Each row is a point. Each copy is the shape, with its points in the same order, turned, moved and blurred by noise. Say if it was mirrored as well.
(in the rows, 128 means zero)

Shape (8 x 3)
[[165 158  88]
 [170  87  71]
 [193 216 114]
 [127  78  99]
 [144  83 105]
 [ 62 208 125]
 [ 90 115 141]
 [140  81 112]]
Copy 1 (8 x 3)
[[188 115 122]
 [159  52 137]
 [234 166 138]
 [110  74 140]
 [125  74 150]
 [123 206  75]
 [ 91 135 135]
 [119  80 155]]
Copy 1 is: only turned
Copy 2 (8 x 3)
[[ 99 167 168]
 [162 202 155]
 [ 60 124 210]
 [162 178 109]
 [166 168 128]
 [ 35 109  83]
 [131 125  85]
 [168 160 126]]
Copy 2 is: only turned

Shape (7 x 4)
[[136 114  94 146]
 [130 135 115 127]
 [122  50 211  94]
 [ 71 110 167  60]
 [ 75 144  79 116]
 [ 83 136  96 178]
 [106 168 147  85]]
Copy 1 (7 x 4)
[[157 119 113 141]
 [169 124 126 113]
 [116  33 161  39]
 [160 108 116   7]
 [163 170  67  92]
 [112 171 105 121]
 [185 145 141  50]]
Copy 1 is: only turned
Copy 2 (7 x 4)
[[105 122 111 164]
 [116 151 105 162]
 [140 182 243 138]
 [128 220 159  96]
 [107 164  73 103]
 [158 106  76 122]
 [137 221 103 151]]
Copy 2 is: mirrored

Shape (12 x 6)
[[ 44 128 168 115 146 150]
 [180 179  77  82 152 163]
 [144 182 174 152 149 172]
 [146 115 128 172 140 152]
 [143 169 153 121 116 232]
 [151  50 112 150 100  75]
 [126 106 139 145  62  94]
 [136 247  70 123  67 165]
 [ 82 101 115 155  83 107]
 [168  54 154 100  87 118]
 [105 114 113 118 184  71]
 [121 146 161  93 159  62]]
Copy 1 (12 x 6)
[[136 158 117 186  93 172]
 [115 120  94  62  79  55]
 [155 171 148 166  82  52]
 [179 149 139 119 150  84]
 [200 144 114 149  47  55]
 [151  78  92 146 237 114]
 [156 119  76 176 186  99]
 [149 215  25  96  96  24]
 [156 146  71 159 185 137]
 [145  41 101 174 161  97]
 [ 83 131 125 118 165 155]
 [ 46 131 107 156 142 121]]
Copy 1 is: only turned
Copy 2 (12 x 6)
[[170 191 122  83 191  91]
 [ 87  40 134 160 178  86]
 [115 125 147 118 119  53]
 [106 127 151 109 111 120]
 [135  72 115  78 122  38]
 [152 142 147 162 115 209]
 [181 155 106 175 110 141]
 [ 79  79  26 185 125  41]
 [152 173  84 135 126 159]
 [214 101 156 156 112 159]
 [117 170 154 156 212 146]
 [146 159 170 194 195 104]]
Copy 2 is: mirrored

Shape (12 x 9)
[[207 142 150 162 172  94 178 147 132]
 [100  69  61 143 130  91 105 124 189]
 [171 120 168 154 146 224 143 174 145]
 [141  91 112 118  50 140 106  29  88]
 [122  76  83 204 141  75 137 112 199]
 [177 110 142 139 120 172 180 183  67]
 [122 143  41 152 164 110  88 153 195]
 [139 160 109 108  97 173 125 204 101]
 [162 100  81  42  66 163 132 115 144]
 [ 71  54 103 159 209 118 115  71 169]
 [131 148 105 163 135 129 200 124 153]
 [157 151 198 114 102 148 164 179 117]]
Copy 1 (12 x 9)
[[167 156  64 155 139  51 162  99 139]
 [130  65 191 146 189 121 150  60 139]
 [163  93  82 184 105  79  44 147 149]
 [115 174 200  73  79 165  91  85 143]
 [138  83 163 148 189  65 147  18 151]
 [105 131  66 173  72  96 109 133 108]
 [182  49 192 147 181  72 161 113 112]
 [138 104 143 190  84  97 119 179  80]
 [166 110 171 155  83 207 133 132 142]
 [132  76 139  95 244 121  86  51 119]
 [187 123 117 166 124  89 125  57  88]
 [146 182 103 213 104  98  90 152 124]]
Copy 1 is: mirrored
Copy 2 (12 x 9)
[[182 104 159  78 152 159 174 101 112]
 [129 187 137 199 143 209 101 141 113]
 [138 133 106  70 204  88 103  88 171]
 [120 194  49 157 152 145 223 206 173]
 [151 147 188 179 183 203 116 161 109]
 [121 177 115  50 174  90 168  99 110]
 [158 182 175 191 146 208 101  65 153]
 [ 94 190 100 116 157 113 151  41 135]
 [131 188  13 159 161 164 155  95 120]
 [178 174 166 196 113 142  69 196 151]
 [175 147 156 162 197 122 172 113 109]
 [ 95 100  97  93 158  84 181  76 118]]
Copy 2 is: mirrored

Shape (15 x 11)
[[125 163 133 138 169 184 135 144 118 189 133]
 [138  58 133 118 101 143 137 155  97  92 168]
 [115  95  99  92 180 169 192 132 100  99 126]
 [131 120 121  97 127 111  98  74 104 136 143]
 [ 91 135 158 182  74 226 180 156  82 143 185]
 [155 121 190 130  93 122 109 100 129  89  94]
 [115 127 104 162  67 114 155 140 176  68 126]
 [131 120 134  79 141 249 160 203 102 113 119]
 [ 84 111 100 212 107 210  68 158  60 108 113]
 [ 71 123  68 123 138 112 198 204 102 134 102]
 [110 115 147  92  83 193 190 111 174 126 158]
 [112 190 139  67 111 112 151 134 152  96 196]
 [ 94 166 156 191 201 105 116  45 196 133 172]
 [146 165 109 171  94  74 178  55  84 125  97]
 [191  89 113 140 108 150 119 119 126  87 127]]
Copy 1 (15 x 11)
[[124 146 158  85 166 116 198 113 112 107  97]
 [158  69  79 125 123 164 135 102 162 158 137]
 [148  52 156  97 181 137 174 127 118 181 158]
 [132  79 155 178 140 100 148  89 152 105 131]
 [196 133 108  63 151 155 211 132 218 146  68]
 [184 147 130 164 114 113 144  80 164 119 193]
 [179 111 155 119  45 134 139 160 176 157 164]
 [202  88  83  44 166 130 217 109  84 153 133]
 [215  98 154  95 119 235 183 108 150  55  98]
 [140  79 194  94  92 174 191 117  97 217 107]
 [151  92 105  85 121  72 210 136 195 159 159]
 [164 111 119 177 110  55 177 170 131 176 109]
 [ 76 169 192 188 158 116 169 207 179  84 160]
 [168 128 247 151 123 103 103  91 200 152 132]
 [169  91 119 107 121 130  96 109 149 108 169]]
Copy 1 is: only turned
Copy 2 (15 x 11)
[[145 198 131 173 142 144 157 112  71 170 135]
 [132  97  90  80 132 119 193 100 132 134  85]
 [121 132 137  79 155 120 142 129 103 222 111]
 [110 146 117 134 146  97 121  94 153 113 125]
 [129 175  32  93 155 166 229 127  54 147 172]
 [ 95  77 132 140 132 141 134 121 106  70 138]
 [143 130 119  41  86 124 140 154  82  71 127]
 [ 85 148 132 115 116 193 225 137  82 214 101]
 [ 81 197  88  81 211 171 194 117  65  85  68]
 [154 163  90  73  91 118 118 141  45 182  47]
 [133 137  90  87  83 168 169 154 146 150 191]
 [115 158 114 129  57  50 171 158 135 136 160]
 [196 193 171 145 189  71 111 185 126  88 183]
 [111 130 102  95 137  84  58  87  45  93 174]
 [118 114 154  79 133 149 163  69 112 105 118]]
Copy 2 is: mirrored
Copy 3 (15 x 11)
[[125 105  67  83 124  81 166 113 156 168 137]
 [ 99  93 127 125 145 145 114 142 138  50  78]
 [141 100  54  96 149 170 161 176 130 118  65]
 [103  96 137 150 127  94 162 159  73 142 101]
 [ 78 137  63  71 154  53  72 173 180  78 133]
 [113 109 196 141 140 125  87 152 146 156 101]
 [115 145 136 182 148 170 105 182 156  94 163]
 [128  55  27 105 156 123  98 142 197 132  67]
 [117  67 135 117 180  48 173 178 230  62 133]
 [101 183  45 158 152 154 184 155 185 109  79]
 [131 117  71 128  80 132  67 189 125 122 116]
 [117 132  62 185 173 125  84 136  69 150 141]
 [208 163 154  90 121  99 159 136  63 143 206]
 [ 50 177 168 118 144 128 170 213 111 171 142]
 [ 86  60 154 115 140 159 127 158 136 112 122]]
Copy 3 is: mirrored
Copy 4 (15 x 11)
[[159 167  90 118 147 156 121 144 114  70  85]
 [147  88 124 171 116 110  91 122  88 172 121]
 [152 173 133 166 115 105  52 160 154 132  69]
 [144  92 159 102 118  93 116 108 133  83  94]
 [200 136 101 202 218 176 138 100  86 141  96]
 [ 78 105 141 169 108  95 169  91 110 102  99]
 [ 93 108 157 178 140 165 138 132 180 153 159]
 [157 145  33 198 118 140  85 149 131 144  45]
 [127  52 107 200 209 186  74 132  93  67  99]
 [162 168 114 182 104 174  39 134 177  98 175]
 [171 144 137 160 124 157 173 125 157 176  65]
 [168 133  93 120 136  77 167 125 203 146 141]
 [127 158 200  82 184 102 196 201 141  56 126]
 [ 93 168 191 132 170 116 112  40 157  78 150]
 [ 74  99 135 137 130 133 110 116 113 151  93]]
Copy 4 is: mirrored
